Each row is a point. A path goes straight from each point to the next, and from the last back to the first. The post is the endless flat space through its rows: a point in 2 columns, a line in 3, a plane in 4, and so on, so that a path can go around it. How many times does the path go around the post? Going back the other way cancels.

Post, 2 rows:
[[ 3.4 -0.5  3.7]
 [-1.6 -1.8 -1.6]]
Path (29 x 3):
[[ 2.3 -7.2  3.4]
 [ 6.0 -2.9  2.6]
 [ 5.4  2.0 -0.4]
 [ 3.7  0.8 -2.8]
 [ 3.5 -2.5  1.7]
 [-0.7 -5.9  3.4]
 [ 0.4  0.7  6.4]
 [ 2.5  4.8  2.9]
 [ 5.5  2.9  3.0]
 [ 1.8 -0.8 -2.3]
 [-3.8  1.2 -5.8]
 [-0.8 -0.1  1.8]
 [ 1.0 -2.9  5.7]
 [ 4.3 -4.8  4.4]
 [ 2.0 -2.9 -2.5]
 [ 6.0  1.9  2.5]
 [ 4.7  0.4 -0.1]
 [ 6.4 -5.4  2.1]
 [ 2.0 -2.6  4.3]
 [-2.4 -0.9  3.6]
 [ 5.0  1.9  6.2]
 [ 4.6  1.7 -0.1]
 [ 4.8 -3.1 -0.2]
 [ 1.7 -5.2  1.6]
 [ 0.4 -7.4 -3.6]
 [ 1.7 -2.0 -1.1]
 [ 1.8  0.9  0.1]
 [-6.3  2.2 -1.4]
 [ 0.5 -0.4  4.6]]
Times around: 0

Post:
[[-1.0 -3.9 -1.1 -2.5  3.3 -0.9]
 [-3.3 -0.9 -2.9 -0.8  1.1 -2.2]
 [ 8.9  4.0 -3.7  4.5  0.5  1.5]
 [-3.1 -3.6 -0.6  0.5 -0.1 -1.9]
 [-1.1  1.9 -2.2 -0.6 -1.7  2.1]]
Path (25 x 6):
[[-2.0 -2.6 -2.3 -2.5 -1.4  6.2]
 [ 6.1  0.8 -7.2 -1.7  1.6 -1.3]
 [-0.1 -2.8  0.6 -0.8 -0.5 -1.6]
 [ 1.4 -4.9  0.4 -0.9  0.5 -5.8]
 [ 2.8  2.3 -1.1  4.9  0.8 -3.8]
 [ 3.6  3.5 -2.6  4.6  4.4  1.4]
 [ 3.7 -3.8 -3.3  5.3 -0.2  2.9]
 [ 8.7  3.5 -6.5 -3.7  5.8  2.2]
 [-2.8 -6.1 -2.5 -3.3  2.5  0.7]
 [ 0.4 -3.0  0.9 -0.9  4.9  5.9]
 [ 0.0  4.8 -4.6  3.1  2.6 -2.5]
 [-5.6 -2.0 -1.9 -3.0  1.1  5.3]
 [ 3.2  3.8 -6.4  3.8 -1.5 -0.7]
 [ 0.2 -2.9  0.7 -1.9 -1.1 -3.1]
 [ 1.5  0.8 -2.3 -0.6  6.2 -3.3]
 [-0.7 -0.8 -2.7  5.6  3.4 -3.6]
 [-2.1 -5.4  0.9 -6.5 -2.1  9.7]
 [-0.4 -4.2 -2.6  6.5 -6.0 -5.1]
 [-0.5 -2.8  2.3  3.6 -4.8 -5.0]
 [-4.2  1.6 -1.2  1.4  4.5 -3.3]
 [-7.5 -3.0 -0.3 -1.1 -1.6  2.0]
 [-3.4 -1.6 -3.9 -3.5  1.1  0.1]
 [-1.9 -2.9  1.3 -5.8 -4.4  3.5]
 [ 3.0  3.0 -3.1  3.3  1.1 -3.5]
 [-1.8 -1.2 -2.0 -3.8  5.7 -0.5]]
Times around: 4

Post, 8 rows:
[[-4.0  2.0  0.1  3.0  8.1  4.9 -0.5 -2.0 -3.9]
 [ 7.8 -3.6 -0.1 -3.1  0.4 -2.1 -5.6 -1.6 -0.3]
 [-4.6 -0.2  0.5  1.7 -2.4  0.6  0.4  1.9 -2.8]
 [ 0.0 -4.6  2.4 -1.7  6.8 -0.3 -1.2  0.6 -2.0]
 [-2.8 -0.4  1.9  2.3  0.3  4.1 -0.8  1.1  0.6]
 [-5.3 -3.3  0.0  1.9 -2.0  5.1  2.3 -2.1 -0.6]
 [ 2.1  0.2  0.1  5.0  1.0 -1.1 -2.7  0.6 -2.0]
 [ 4.5  1.7 -3.5  0.8 -5.2 -2.8  1.0 -3.3  3.0]]
Path (31 x 9):
[[ -1.0   8.9  -3.2   5.6   8.5  -2.6   2.2  -4.3  -4.3]
 [-11.6   1.9  -1.2   3.1   2.6  -6.6   6.7  -0.7  -3.9]
 [ -2.4   2.7  -1.0   2.8   4.9   5.8  -8.1   1.4  -0.8]
 [  2.1  -7.4  -4.7  -0.8  -1.5   2.3  -0.5  -3.7  -3.9]
 [  3.3  -0.9  -2.1  -2.1  -2.3   2.7   1.4  -2.7  -1.6]
 [  1.7   0.1   4.7  -1.8   4.2   5.0  -3.2  -3.3  -1.0]
 [ -2.4   0.2   1.7  -2.3  -0.3  -4.8  -0.3  -1.4  -0.2]
 [ -5.7   1.4  -1.3   1.2   2.4  -0.8  -2.4   0.5  -6.2]
 [  4.3  -4.3  -2.2   0.5  -0.9   2.5  -0.8  -2.0   4.2]
 [  2.4 -10.3   2.2  -2.9  -3.6   4.3   0.5   0.7  -0.1]
 [  9.7  -5.8   4.0  -3.9   1.6  -1.5  -4.9  -0.2   0.9]
 [ -2.8  -2.0  -1.2   6.3   3.1  -2.4   5.6  -6.3  -3.5]
 [  2.3  -5.6   3.4   4.0   3.1   2.7  -2.4  -0.8  -1.7]
 [  3.1  -2.7   2.0   2.7  -0.6  -0.8  -2.1   3.7  -3.5]
 [  3.1  -1.2  -1.3   4.6   5.0  -0.9   1.2  -1.0   0.0]
 [  1.5   4.9  -1.2   7.8   0.4   0.8   2.3  -2.1   0.5]
 [ -6.3   0.0   1.4  -1.2  -1.7  -0.5   6.7  -2.9  -2.0]
 [ -0.7   2.7   3.7   0.8   4.7   1.0  -4.0  -0.1   2.6]
 [ -5.2  -1.0  -0.3  -1.6  -2.2   8.9  -2.1  -1.6   3.4]
 [ -4.9   2.1  -1.2   3.3   3.9   8.1   2.3   1.5   4.9]
 [ -1.7   0.0   1.7  -2.3   0.6   0.0  -4.1   3.6  -1.0]
 [ -0.1   3.7  -1.3  -1.2  -0.8  -3.1   1.5  -2.4   2.2]
 [  2.2  -5.8   6.0   2.1  -1.7   5.3  -4.8  -1.4   2.3]
 [  1.3   6.7  -3.2  -2.4   0.3  -2.1  -4.2  -4.5   1.4]
 [ -1.0   0.3  -4.3   2.6  -2.5  -1.7  -3.5   1.5  -2.3]
 [ -1.7  -5.5   0.0   2.5   7.1   5.0  -0.2   2.2  -2.9]
 [  8.4  -1.9   1.2   6.4  -4.5   2.0  -4.1  -0.5   0.2]
 [  2.3   0.8   1.9  -2.8  -4.1  -3.2  -2.4   0.8  -1.5]
 [ -3.9   3.0  -0.9   0.2  -1.0  -6.6  -1.7  -1.5  -8.4]
 [ -2.3  -1.8  -0.5   5.1   4.6   3.4  -5.5  -1.1  -2.0]
 [ -0.6  -4.7   3.5   5.2  -4.4   1.7  -4.5   3.1   3.0]]
Times around: 3

Post, 11 rows:
[[ -8.0   3.4   1.4   1.1   2.8  -0.6   1.4  -0.1   4.4   4.7  -0.7  -6.7]
 [ -0.9   1.3   1.6   1.7   1.0   1.3  -1.1   1.5   2.1  -1.1  -1.8   0.4]
 [ -0.2  -1.5  -1.7  -1.8  -1.3  -5.3  -1.5  -2.8  -3.8  -6.3  -3.8   0.4]
 [  3.4   3.0  -0.3   1.3   1.5   1.5   1.2   8.4  -4.7  -2.0  -2.5   2.5]
 [  0.8   2.9  -4.8  -0.6  -2.1  -0.2  -2.3  -0.2   3.4   1.1   0.9   2.4]
 [  3.0   3.5   0.3  -3.4  -1.1  -1.5  -1.1  -3.2   1.7  -2.3   1.0   0.2]
 [ -0.2   2.1  -3.4   0.5  -1.5  -2.5  -1.8  -2.3   0.5  -2.2   2.6   0.9]
 [ -0.4   3.7  -0.5   0.1  -1.5   0.9  -1.6  -0.1  -1.1  -1.7  -1.6  -3.4]
 [ -1.6  -3.5   1.7  -2.4  -4.6   1.4  -2.4  -2.9   2.8   1.5   3.7   5.7]
 [  2.0  -3.6  -5.4   4.1  -0.4  -1.0   0.1  -0.3  -0.4   3.1   2.1   0.7]
 [  1.7  -2.7   3.4   3.1  -1.9 -10.0  -4.0  -1.0   0.2  10.4   2.1  -1.4]]
Path (25 x 12):
[[ -2.1  -2.6   3.0   4.3   1.8  -0.8  -2.5  -0.1  -3.1  -1.6   2.5  -4.8]
 [ -0.6   8.0  -3.3  -2.1   2.1  -0.5  -4.0  -3.9  -1.5  -6.2   0.1  -1.6]
 [ -8.5  -1.2   2.7  -0.9   1.6  -2.7   1.4  -4.8  -0.3  -1.0  -8.4  -1.8]
 [ -0.6  10.7  -2.1   0.5  -1.3  -0.7   1.7   0.2   6.3  -3.0   3.5  -1.7]
 [ -0.9  -2.4   3.0  -2.6  -0.3   4.1   4.1   0.6   5.3   6.1   4.4  -5.1]
 [  4.8   4.2  -6.1  -1.4  -1.9  -0.4  -5.3  -2.7   2.4  -0.4  -2.8  -6.9]
 [  1.1  -0.6  -0.4  -0.8   3.2   0.5  -1.4  -2.2  -0.7  -1.6   0.8   2.3]
 [ -4.0  -1.1  -5.8   1.7  -5.3  -5.3  -1.9  -3.0  -4.6  -1.7   1.8   4.1]
 [ -1.1   2.5  -5.0   0.7  -0.4  -1.1  -0.4  -1.4   5.6   3.2   1.0   2.8]
 [  3.7   4.5   1.4   0.7   0.4  -1.7  -0.5  -0.6  10.0  -0.8   5.2   3.7]
 [  4.7  -1.9  -1.3   0.2  -0.7  -3.1  -2.2  -9.1   1.5  -8.6   5.3  -2.0]
 [  4.9  -1.8  -0.9   2.6  -3.2  -0.2  -4.1  -3.1  -1.9   5.5   6.5  -1.3]
 [ -2.7   4.1   0.8  -0.4   1.2  -0.2  -0.2  -7.1   2.1  -1.5   5.7   0.8]
 [ -3.3  -0.9   0.3   4.8  -1.9  -1.4  -3.8  -6.9   4.7   0.3  -4.5  -4.0]
 [  3.9  -3.9  -1.8  -3.1  -3.9   3.4   1.2  -7.9   4.1  -5.7   3.9  -0.1]
 [  2.3  -1.8  -2.6   1.7  -0.9  -4.5  -4.1   0.0   2.1   0.9   0.4   2.6]
 [ -3.0  -6.1   0.8  -3.4  -2.6   5.1  -0.5  -0.1  -2.3   5.0  -1.1   5.3]
 [  1.5   3.4  -0.7   3.0   3.4  -1.0   0.2   0.0   1.7   0.1   3.9   4.0]
 [-10.6   2.5  -3.3   1.5  -4.2  -6.5  -0.6  -0.5   2.8   2.4   0.9   3.5]
 [ -7.1   3.6  -1.3  -0.2   7.2   0.9   8.6  10.7   5.4   3.5   2.1   1.3]
 [ -2.4   0.6  -3.7   0.6  -3.0  -3.6  -2.1   3.8  -4.5   3.5   5.0   2.2]
 [  2.2   0.9  -3.2   1.6   0.4   1.4  -1.4  -4.6   3.9  10.2   5.6   2.3]
 [ -5.8   0.1  -9.7   3.1   2.5  -3.0   3.1  -2.1  -1.3  -2.6  -1.0  -0.8]
 [  2.1   1.7  -5.4   0.3  -3.9   0.6   0.3   0.3   0.1  -0.8   2.9   0.8]
 [  3.8  -3.5   0.8  -1.6   0.4  -3.6  -2.1   3.0   1.1  -5.4  -1.1  10.9]]
Times around: 5

Post (17 x 18):
[[-0.5  4.4  1.7 -3.6 -1.8 -3.4 -2.1 -2.0  2.5 -0.9  2.0 -0.3  3.2 -1.3
   0.7  1.2 -1.9  0.5]
 [-0.9  1.2  2.5 -0.4 -0.3  0.1  1.6  1.3  2.6  0.8  0.0 -4.4 -0.3 -2.7
   4.3  0.0  3.0  2.0]
 [ 0.6 -3.1  1.7 -0.9 -1.8 -1.9  0.5  2.6  2.2 -1.6 -3.4  1.7  2.3  3.4
  -0.9 -0.8 -2.9 -3.2]
 [-1.5 -5.2 -1.8 -4.5 -2.9  0.1 -1.0 -5.7  2.9 -3.9  1.7 -6.2  6.0 -2.4
   1.8  4.1 -2.5 -1.1]
 [-2.0  1.3 -4.2 -0.5  0.6 -1.7 -1.3  0.3 -3.3  2.9 -2.4 -0.6 -2.3  1.8
   1.8  3.8  6.8  1.3]
 [-3.0 -1.2 -2.8 -2.9  3.7 -5.5 -2.9  1.5 -4.5  2.2 -1.3 -5.8  1.0  0.6
  -0.2  5.0  6.4  5.9]
 [ 0.8  0.2  2.0 -1.9 -1.8  1.4 -0.1 -1.8  0.5 -4.8 -0.9  0.6  1.0 -0.6
  -1.0  1.3  2.5 -0.7]
 [-4.4  2.0  2.6  0.9 -1.3  3.8 -1.6  2.1  2.2  1.3  1.5 -2.7  0.7  0.9
   1.6 -0.4  1.1  2.6]
 [ 5.1  1.3 -0.9 -5.6 -1.0  0.4  2.8 -0.4  0.0 -3.1  3.7  0.6 -1.5  2.1
  -0.7  0.8 -2.3  4.5]
 [-3.0 -2.2  1.7  5.4 -0.3 -0.3  2.8  2.7  1.8  0.7  0.6  3.1  3.1  1.6
  -2.7 -0.4  2.2  0.2]
 [-1.9  1.3  1.8 -0.7 -3.6 -0.1  0.5  2.1  0.3 -3.4 -0.3  0.0 -1.7 -0.7
  -1.4  2.3 -3.3  0.9]
 [ 1.4  2.4 -3.4 -0.9  2.3 -4.4  4.1 -2.3 -4.7 -0.5 -1.3 -3.3 -0.1  5.5
   1.3  3.6  2.9  9.8]
 [-1.3  4.4  2.2 -0.1 -2.3  0.7 -1.5  5.6 -1.7  1.4  0.2  1.7  5.1 -1.1
   4.9  0.2 -2.2 -2.0]
 [-5.1 -1.0  2.7  0.6  0.2  1.5  5.3  2.5 -0.7  7.2 -7.3  7.4  1.7  5.9
  -2.5 -3.3 -3.4  3.0]
 [ 4.4  0.3  1.2 -2.1  4.0  3.0 -1.6 -3.6  2.8  1.1 -6.1 -5.4  1.3 -1.3
  -4.3  1.9 -1.1  0.4]
 [ 1.8 -5.4 -0.1  7.0  2.8 -3.9 -3.1 -1.8 -3.2 -7.2 -1.6  9.5  0.1 -0.1
  -5.1 -3.2  1.9 -1.2]
 [-1.1 -0.7  0.4 -3.5  3.5  1.3  2.6 -1.0 -0.2 -0.5 -1.5 -5.2 -0.7  1.1
  -0.4  0.0  0.1 -2.7]]
Path:
[[  2.0  -1.5  -6.6   0.1   0.1   1.2   1.8  -0.7  -4.9  -3.5  -7.3  -5.9
   -2.0   4.2  -0.2   3.5   2.6   2.3]
 [ -5.0  -4.6   5.7  -3.3   4.8   0.2  -4.6   1.4   0.4  -4.0   3.3  -5.2
    8.1  -4.4   1.1  -5.7  -7.2   1.0]
 [  0.4   2.4   1.0   0.8   0.8  -0.2   4.8   2.4  -4.2  -5.4   5.5   3.2
    4.2   1.3   3.3   3.0  -5.0   8.2]
 [ -3.8   0.8   1.9  -5.2   4.5   3.9   7.0  -0.8   0.1   6.6   0.4   0.2
    0.2   6.1  -2.5  -1.2   0.5   2.5]
 [  0.9  -8.8  -1.3  -1.2   0.8  -3.4   3.7   2.9  -4.2  -2.5  -2.6  -5.9
    2.5   3.6   1.1   3.6   2.8   0.8]
 [ -1.4   0.9   0.8  -4.0  -3.9  -5.7  -2.3   0.8  -0.6  -1.0   0.8  -5.0
    4.0   1.5  -2.8   3.3   2.7   1.2]
 [ -0.7  -1.7  -2.0  -4.8  -3.4   4.3  -3.5  -2.8  -2.5  -2.4  -7.2   2.4
    3.3   5.2   0.7  -0.3  -1.9   0.0]
 [ -8.4  -3.3  -2.6   6.2  -4.0   2.6  -7.5  -7.5   1.7  -3.0  -0.3  13.7
    3.8   0.4  -5.0  -0.5  -1.8   1.1]
 [ -3.5   1.6   3.7  -3.8  -5.4  -3.4   0.5   2.3  -0.8  -8.2  -4.8   0.9
    3.4   0.3  -2.2   2.4  -2.9  -0.4]
 [ -1.5  -0.5   3.3   3.6  -0.4   2.9   7.2   4.0   7.2  -3.4  -3.0  -5.4
    0.0   1.8   1.0  -3.1  -5.4   4.7]
 [  2.0  -5.8  -2.0  -0.2   6.0  -5.1   4.8  -1.5  -1.6  -4.2  -1.5  -5.0
   -0.4   4.4   2.0   0.0   0.7   4.7]
 [ -0.2   2.9  -2.0  -2.8  -2.0   1.5  -7.7  -2.6  -4.3   3.6  -6.7   2.7
    3.0   1.3   3.8   5.4   0.5  -2.3]
 [ -1.0   5.6  -0.6  -2.6  -4.3   2.4  -0.1   2.5  -5.6   3.7  -1.8   4.8
   -0.1   0.4   3.0   4.3   4.3   1.5]
 [  0.8   2.2  -1.5   3.2  -1.8  -2.7  -5.4  -0.3  -2.1   1.1  -6.5   0.4
   -6.2   2.4  -3.6  -0.2   1.5   9.2]
 [ -2.1   3.3   0.2   0.4  -2.5   0.0   3.9  -0.4   0.8  -5.0  -1.6  -3.3
   -3.9   3.8  -2.7   1.2  -1.2   6.4]
 [ -4.6  -1.9   1.7  -0.6   4.7  -6.0   2.1   4.6  -3.0  -4.5  -2.0  -5.5
    1.9  -2.4  -3.5   2.7 -11.0   2.8]
 [  0.5  -2.8  -4.7   0.6   2.2  -3.7   2.8   0.9  -4.2  -0.6   3.7   1.2
    6.1   5.4   3.1   5.8   3.0   1.9]
 [  6.3   3.2  -3.0  -5.7   3.1   2.0   0.2  -7.3   0.6   3.2  -3.5  -8.3
    1.0   1.7   4.4   3.9  -1.0   0.9]
 [ -4.1  -0.1   0.3  -1.7  -5.3   2.6   2.1   2.1   0.4   5.8   0.1  -1.5
    4.0   0.7   2.9   1.0  -0.7   2.8]
 [  2.0   4.5  -0.3   1.4  -3.2  -0.4  -6.8  -1.4  -1.1  -3.1  -4.4   8.1
   -2.3  -2.5  -2.6   0.1   1.0  -4.4]
 [  0.4  -0.5  -1.0  -4.7   2.3  -0.2  -0.5   2.0  -0.4   3.2   7.7  -2.6
   -1.8   6.5  -2.1  -3.6   0.1   0.2]
 [  1.6  11.3   2.4  -1.4  -3.3  -5.6  -1.4  -1.0  -3.2   6.1  -7.5  -0.7
    2.3   2.0   4.1   3.2  -3.1   0.3]
 [  4.3  -1.3   1.2   8.3  -0.2  -4.0   0.5   3.3   0.1  -4.7   1.1   0.0
    2.0   1.3  -1.8  -1.5   0.2   3.8]
 [  7.1  -2.4  -0.6   1.5   9.4  -6.2   3.4   0.1  -6.5  -2.3  -5.5  -2.1
    7.6   3.2  -1.2  -3.5   2.0   9.7]
 [ -1.7   0.2  -4.0  -0.5  -0.8   0.6   0.1  -9.5  -3.3  -6.0  -1.7   1.7
    0.4  -3.7  -2.1   0.0  -6.8   3.8]
 [  2.4  -5.0  -1.8   3.3  -1.7   0.3  -5.0   1.6   0.5  -2.3  -4.6  -4.7
    2.3   0.9  -1.8   3.0   5.6  -0.4]
 [  1.8   0.7  -2.8  -5.5  -0.1   4.9   5.4  -2.4  -3.6   0.3  -2.4   1.8
    5.2   0.7   1.9  -2.3  -4.0  -1.8]
 [ -3.4  -1.8   1.8  -4.0  -0.4  -0.1  -4.6   0.1   5.5  -2.4  -4.5  -3.9
   -1.9  -1.7  -4.1   0.3   3.0  -0.6]
 [  1.4   2.5   0.1   1.6  -6.2   5.7   3.5  -2.5   0.2  -6.2  -0.9   4.1
    5.3   0.1  -3.2   0.2   2.3   1.7]
 [  0.1   1.7   6.1  -1.3  -9.4   1.7   1.7  12.5   1.0   3.1  -0.3   3.9
   -1.6  -0.1  -1.1   1.2   8.2   4.5]]
Times around: 3
